Every row gives one point. Each table stands for the endless flat space through its points: a line for two points, a plane for three, and so on. The two share one point or none. Which?

First (3 x 4)
0.3,4.3,-0.8,-1.5
0.9,2.8,-2.1,-1.6
0.9,5.8,0.0,-1.0
Second (2 x 4)
0.3,2.1,-0.8,0.3
3.3,5.1,-3.8,-3.7
They share: 1.5,3.3,-2.0,-1.3

First (6 x 8)
-3.8,-3.0,2.8,-1.8,-1.1,3.8,2.9,3.1
-1.7,-4.1,-1.7,-4.8,-2.0,3.1,5.7,-0.3
-2.8,1.2,5.3,1.0,8.2,-2.1,-2.7,-0.6
-3.2,0.5,2.8,-3.1,2.1,4.9,-2.7,-1.3
-0.5,-1.9,0.6,-3.6,3.5,-2.0,2.3,-2.4
-2.5,-2.0,-0.9,-2.3,2.4,2.2,2.7,-1.7
Second (2 x 8)
-3.7,-3.9,0.5,-1.7,2.8,1.5,2.4,-1.5
-2.7,-2.1,0.9,-2.7,2.2,2.1,1.4,-1.3
They share: -2.2,-1.2,1.1,-3.2,1.9,2.4,0.9,-1.2

First (5 x 12)
-3.5,2.5,-5.5,-0.2,-5.1,1.5,2.1,-1.7,-2.0,1.6,-4.3,-1.7
0.3,-0.1,-0.6,1.9,-0.8,1.8,0.2,2.1,-5.1,3.5,-1.4,3.6
1.4,2.6,-1.1,4.5,0.2,2.7,-0.7,2.2,-7.8,1.7,-2.5,4.8
-2.8,-4.0,-3.5,-2.9,-5.0,-1.1,3.9,-1.4,0.6,5.1,-2.3,-1.8
-0.8,1.2,-0.4,2.4,1.2,4.5,-1.1,3.9,-4.3,5.4,-1.1,3.5
Second (6 x 12)
-0.4,-1.4,-3.6,0.6,0.1,1.1,2.7,1.4,-3.0,4.4,-0.6,3.6
-4.9,3.0,0.8,2.7,-4.3,1.0,3.2,-3.6,-2.2,4.8,-1.5,-3.3
1.1,-4.2,-0.8,-1.7,-0.1,0.2,1.2,0.6,-1.8,3.0,-1.9,1.5
-1.5,-1.0,-8.8,1.6,-1.8,-0.8,4.8,0.3,-6.1,5.4,-2.3,6.8
-0.7,1.3,-1.1,-0.2,-3.1,3.8,-0.1,1.5,-0.7,2.2,-1.8,1.7
-2.2,2.5,2.3,1.1,-3.6,3.5,1.8,-2.0,-2.5,2.5,-0.9,-3.2
They share: no point

First (4 x 18)
-5.8,-1.4,0.8,-3.0,-0.7,3.7,-3.8,-4.3,-2.2,-1.8,2.6,-3.7,-4.9,4.8,-1.2,-2.0,1.9,-1.6
-3.2,-1.5,1.7,0.9,2.5,4.6,-3.9,0.8,1.3,-1.4,-1.7,-1.6,0.9,0.0,-0.1,0.6,1.1,-3.2
-2.9,-1.7,0.0,1.7,2.6,0.8,-4.1,-0.9,1.3,-0.6,-1.2,-0.9,-0.1,1.6,2.1,3.0,3.0,-1.5
-4.7,-2.0,-0.1,-1.6,-0.6,3.1,-3.2,-4.2,-1.0,-0.8,1.5,-2.6,-3.7,4.0,0.6,0.2,2.2,-1.5
Second (2 x 18)
-1.3,-4.2,0.5,-0.6,0.2,3.5,-1.2,-2.6,1.6,0.2,-0.3,-1.2,-0.5,1.0,0.8,1.2,1.8,-3.1
-0.5,-5.0,1.0,-1.3,0.1,3.6,-0.5,-2.7,1.8,0.2,0.0,-1.3,-0.4,0.7,0.0,0.4,1.7,-3.6
They share: -2.9,-2.6,-0.5,0.8,0.4,3.3,-2.6,-2.4,1.2,0.2,-0.9,-1.0,-0.7,1.6,2.4,2.8,2.0,-2.1

First (3 x 24)
2.4,3.4,-1.8,-2.4,-1.8,3.2,-2.5,3.1,2.2,-0.3,-2.4,-0.7,1.4,0.7,-1.1,-1.2,0.1,-0.7,2.2,1.5,2.7,-1.8,-1.5,-1.0
1.6,2.2,-2.2,-0.6,-2.2,0.6,-1.3,2.9,1.6,-0.1,-4.4,0.9,1.0,0.9,-0.9,-2.8,2.1,-2.7,-0.8,2.5,0.9,-0.8,-2.3,-2.4
2.2,2.6,-2.4,-3.3,-2.4,3.1,-2.1,2.8,1.5,-0.4,-3.0,-0.9,0.2,1.8,-0.8,-0.4,0.7,-0.9,2.3,2.4,2.8,-2.3,-0.9,-1.9
Second (5 x 24)
4.3,4.6,-3.4,-3.4,-1.3,1.2,-3.0,2.2,1.5,-0.1,-3.2,-0.4,-0.2,2.8,-3.1,-3.4,2.2,-1.0,1.2,3.1,3.3,-0.5,-2.9,-0.7
1.9,3.6,-6.1,-3.8,0.0,-0.2,-2.2,2.4,3.0,1.5,-3.6,1.3,2.5,5.6,-1.5,-0.1,0.8,3.2,-0.9,5.3,0.5,-2.1,-2.8,-1.8
1.3,2.0,-1.3,0.8,-0.8,7.9,-3.0,3.4,2.7,-2.5,-4.1,-2.9,-1.6,-5.2,-3.1,0.4,1.2,-0.1,2.5,3.3,2.5,-1.3,-1.6,-2.7
3.9,3.1,-3.9,-4.9,-2.7,1.5,-1.4,2.1,1.2,1.3,-2.4,1.3,0.3,3.8,0.1,-2.7,0.4,-2.6,-0.1,2.4,3.4,-2.2,-3.3,-2.3
0.9,1.8,-3.0,-1.7,-1.4,5.2,-1.8,3.2,2.4,-0.4,-3.4,-0.6,0.3,-0.9,-0.7,0.9,0.2,0.1,0.8,3.4,1.8,-2.6,-2.0,-3.4
They share: no point

First (6 x 24)
-3.4,-0.1,0.2,-3.1,-6.1,5.3,4.8,-0.4,-1.4,-0.2,0.6,-4.7,-3.1,1.7,-0.5,-1.1,2.4,-0.3,-4.2,-1.3,-3.5,2.2,-1.8,3.2
2.5,-3.0,-1.9,2.1,1.0,-5.4,-2.1,6.1,2.0,-1.7,-1.8,-3.0,-5.4,-2.2,-5.9,-3.8,-4.7,-4.9,-5.7,2.7,1.8,-3.2,1.6,3.8
-0.1,-1.2,2.3,-1.0,-2.0,-4.0,1.0,-2.7,-2.0,-2.3,-2.4,-3.2,-6.2,2.4,-3.9,-3.4,-1.7,-4.4,2.1,7.9,4.8,1.7,-1.9,2.3
2.4,-2.3,-3.4,2.7,-0.7,0.5,0.8,5.8,0.6,0.2,0.6,-7.7,-6.1,-0.5,-3.9,-2.5,-2.8,-3.3,-7.8,-1.5,-3.3,-2.0,1.2,5.2
-1.5,-1.0,3.4,-2.2,-3.7,-1.7,3.1,-4.2,-2.2,-2.1,-1.7,-3.5,-5.4,3.1,-2.5,-2.2,0.5,-3.4,2.2,7.3,4.0,2.8,-3.7,2.8
-4.3,1.4,4.4,-3.4,-4.6,0.5,3.6,-2.5,-2.0,-0.2,-1.2,-0.2,-0.4,1.4,-1.4,-0.8,1.2,-1.8,0.0,3.8,1.6,1.9,-0.3,0.8
Second (3 x 24)
1.1,-2.0,1.6,-2.3,-3.8,-0.3,-0.3,0.5,2.0,0.8,0.0,-3.5,-5.8,2.3,-1.8,-1.0,0.7,-2.2,-1.0,2.4,-1.9,1.6,-0.2,1.4
-1.5,0.6,0.0,0.1,-2.4,-1.3,1.9,1.9,-2.6,-0.6,-0.8,-2.9,-2.4,-0.5,-3.8,-2.8,-2.5,-3.6,-4.2,1.2,0.5,-0.6,2.2,2.2
-1.7,1.4,-0.1,1.0,-3.4,-2.9,3.2,2.1,-5.1,-0.8,0.2,-3.2,-1.4,-1.5,-4.6,-2.8,-3.3,-5.3,-5.9,0.0,1.1,-1.0,3.1,2.4
They share: -1.0,-0.1,0.3,-0.6,-2.3,-0.6,1.1,1.6,-1.0,-0.3,-1.0,-2.9,-3.3,0.3,-3.2,-2.5,-1.7,-2.8,-3.1,1.8,-0.1,-0.1,1.5,2.0
